Every row gives one point. A path goes straight from each point to the next, and from the last back to the first. The post is the endless flat space through its rows: a point in 2 columns, a line in 3, a plane in 4, and so on, so that a path can go around it. Count how often the path circles the post. Going back the other way cancels.
In the rows, 128 means zero.

Post:
[[118 102 161]
 [153 144 140]]
Path:
[[139 147 144]
 [149 148 172]
 [150 120 175]
 [185 139 138]
 [128 102 131]
 [172 138 119]
 [145  77 171]
 [146 136 203]
 [ 76 109 187]
 [ 81 106 133]
 [107  87 124]
 [180 156 127]
 [155 124 169]
 [116 106 199]
 [111 131 202]
 [167 157 153]
 [149 101 153]
 [155 128 109]
 [ 68  68 159]]
Times around: 0

Post (3 x 4):
[[165 176  98 125]
 [139  79 178  95]
 [145 153 110 149]]
Path (15 x 4):
[[185 136 136 113]
 [124  78 124 199]
 [175 144 169 136]
 [141 189 141 126]
 [124 153  94 111]
 [146 132  84 126]
 [161 113 139 146]
 [148 143 158 180]
 [152 146 163  55]
 [154 151  88  84]
 [105  95 127 203]
 [189  95 185 104]
 [115 147 136 195]
 [101 103 156 136]
 [153 131 154 126]]
Times around: 2

Post:
[[115 138 146 126 105 134 190 146]
 [114  55  88  86 125 158  70 114]
 [101 141 164 195 109  74 156 164]
 [138 125 163 140  92 133 143 124]
 [144 117 112 132 123 160 132  99]
 [109 179 147 120 218 106 123 128]
 [105 119  88 101 107  91 130 134]]
Path:
[[123 122  81 133  57 169 144 133]
 [ 88 176 118 136  75 113 199  92]
 [152 178  96 128 149  75 189  64]
 [167 143 170 114 205 135 119 126]
 [148 102 142 153  65 121  97 147]
 [157 155 192 115 113 173 144 122]
 [153 115 122 118 144 185 163 139]
 [145  73 152 115 171 130 110 152]
 [120 108 100 130 100 118 134 176]
 [ 92  99  86 105  56 194 167 154]
 [101 147 105  88 129 122 136 100]
 [155 124  88 107 163 152 160  51]
 [132 100 129 154 133 105 150 155]
 [136  91  87  62 100 182 144 167]
 [108 109 166 182 119 148 101 149]
 [103 119 133 136  59 104 133 120]
 [160 131 107 106  52 114 183  81]
 [ 99  76 178 134 147 130 148 197]
 [123 109 131 145 103 136 160 187]
 [112  85  97  28 112 138 120 164]
 [143 105 141 156 152 171 130 103]
 [109 142 162 148 114  94 130  98]
 [ 64 124  92 125 114 132 104 123]
 [128  94 127 140  18 146 122 168]
 [136 159 172 183 166  59 121 172]
 [128  73  99 113 169 133  81 141]
 [169 137 139 164  88 153 140 117]]
Times around: 2

Post, 8 rows:
[[121 121 137 153 169 116 142 138 141]
 [108  65 140 140 145 161 138 142 119]
 [131  96 134 146 106  95 143 172  60]
 [137 125  88  62 118 168 181 146 165]
 [110 125 104 150 112 158 131  86 168]
 [113 146 121  78 110 140  97 128 148]
 [125 159 149 126 132 200  94 124 145]
 [101 113 169 110 156 155 148 132  69]]
Path:
[[152 120 114 143 115 191 120 108 132]
 [138  79 135 186 125 180 172 116 131]
 [115 174 141 126 117  71 169 133 123]
 [129  91 154 114 114 124 139 176  95]
 [ 87 170 140 143 151 144 185  94 180]
 [ 84  81 139 124 130 186 110 149 108]
 [178 213  64  88 165 190 183 145 193]
 [152  76 107  83 139 178  81 141 181]
 [105  40 154  88 127 184 117 127 143]
 [186 134 154  85 137 190 115 157  82]
 [136  42 166 131  98 222 125 115  77]
 [123 163 157 105 118 169 165 123 116]
 [147 117 147 171 100 148 135 185 137]
 [106 115 144  90 135 116 189  93 112]
 [155 168 113 103 128 116 154 190 166]
 [109 131 121 137 159 126 131 163 165]
 [107 129 114  29 178 149 141 151 154]
 [131  86 162 114 185 181 154 127  82]
 [158 157 167  81 200 179 143 161 187]
 [116 113 137 125 148 102 170 180 167]
 [ 87 122  95 191  93 142 164 120 149]
 [155 110  89 130 138 124 197 182 129]
 [156 143 105 177 112 129  97  92 112]
 [134  75 135 130  92 156 135 143  65]
 [ 98 144 165 137 179 158 140  83 163]
 [106 142 127 182 121 112 131 122 167]
 [ 94 140 188  89 187 171 154 112 142]
 [133 167 122  76 126 158 182 164 142]
 [ 89  98 106  99 141 146 189 152 128]
 [137 175  96 104 136 170 148 128 154]]
Times around: 4
